Each row of a before or after table is a point. The points were changed in one or more steps. Then noise was added and the rows were shuffled. The steps act on columns, c1 being the first. Write out the steps. A step turns or swaps two columns, mirrors them in a line or flattens them onto one, adds a multiple of one to another, or multiplies or shifts one. Angles are multiples of 10 degrees, from the lower column toward the higher: turns from -170 to 170, lines from 10 to 170 but not 90. Use the fewest steps. Two steps may share a column if one is a turn and the other turns, adds or multiplies; they go together, in the order done. Otherwise the lowest column goes first.
In the rows, zero is written as 128.

Before:
[[105  60]
 [156 189]
 [124  95]
 [119  65]
 [ 97  81]
 [122 106]
 [159 176]
 [129  84]
 [121 136]
 [160  97]
 [106  96]]
After:
[[162  75]
 [132  89]
 [140 108]
 [121 185]
 [155  62]
 [109 193]
 [158  94]
 [172 125]
 [147 100]
 [134  71]
 [118 128]]
Steps: turn c1 and c2 by 40 degrees

Before (11 x 6):
[[117 109 189 104 117  67]
 [ 85  99 105 136 136 153]
 [ 73 111 168  90 147 123]
 [150 141 118 178 167 140]
 [167 108 104 165 182 169]
 [ 64 169  99 167 163  85]
 [108  86 184 186 151 153]
 [ 70 101  99 117 140  93]
 [105 102 178  84 145 128]
 [148 101 190  87 100 105]
 [101 185 132  88  84 145]]
After:
[[111 107 178  82 112  82]
 [101 171 101 163  65  45]
 [151 103 196  87 144  66]
 [171 186 131  84 100 106]
 [ 90 139 115 182 150 103]
 [108 115 171  93  74  82]
 [136 115 186  99 115  25]
 [ 72 109 111 162 164 129]
 [122 100 110 133  81 110]
 [115 103  97 113  65  57]
 [105  82 189 188 110 118]]
Steps: turn c1 and c5 by 90 degrees; shift c6 by -40

Before (14 x 9):
[[165 160  98 105 112 121 190 177  77]
 [104  89 111 146 111 183 137 175 160]
 [137 110 133  91 101 159  95 163 172]
 [119 103 126 131 130 155 136 151 101]
 [ 77 149 168 127 163 129 176  99 154]
 [172 168 154  84 157 183 162  81 165]
 [127 158 141 163 100 179 150 146 154]
 [133  98 163 163 165 130 161 112 167]
 [132 137  82 102 132 114 188  78 105]
 [131 156 167 121 101  87 100 166  77]
 [165 173  73 163 154 137 141 146  90]
 [162 163  91  77 151 165 135 123 158]
 [132 178  75 147 144 120 159 139 132]
 [167 106 166 135 113 173 114 168 102]]
After, 14 rows:
[[147 109 168 121 101  88 101 176  27]
 [125 147 133  91 100 159  95 173 215]
 [103  78 168 127 162 127 177  91 181]
 [188 126 154  84 156 183 162  66 202]
 [163  93  74 148 143 120 160 143 136]
 [175 124  91  76 151 164 135 122 188]
 [175 126  98 104 112 122 190 191  26]
 [186 117  74 165 154 137 141 152  51]
 [136 123  82 101 132 115 188  63  83]
 [114 153 164 164 166 131 162 107 206]
 [105 141 126 131 130 156 138 159  75]
 [ 84 142 110 146 111 182 138 189 192]
 [143 171 166 134 112 173 114 181  77]
 [146 104 141 165  99 180 149 152 178]]
Steps: mirror c1 and c2 in the line at 20 degrees; multiply c8 by 1.3; multiply c9 by 2
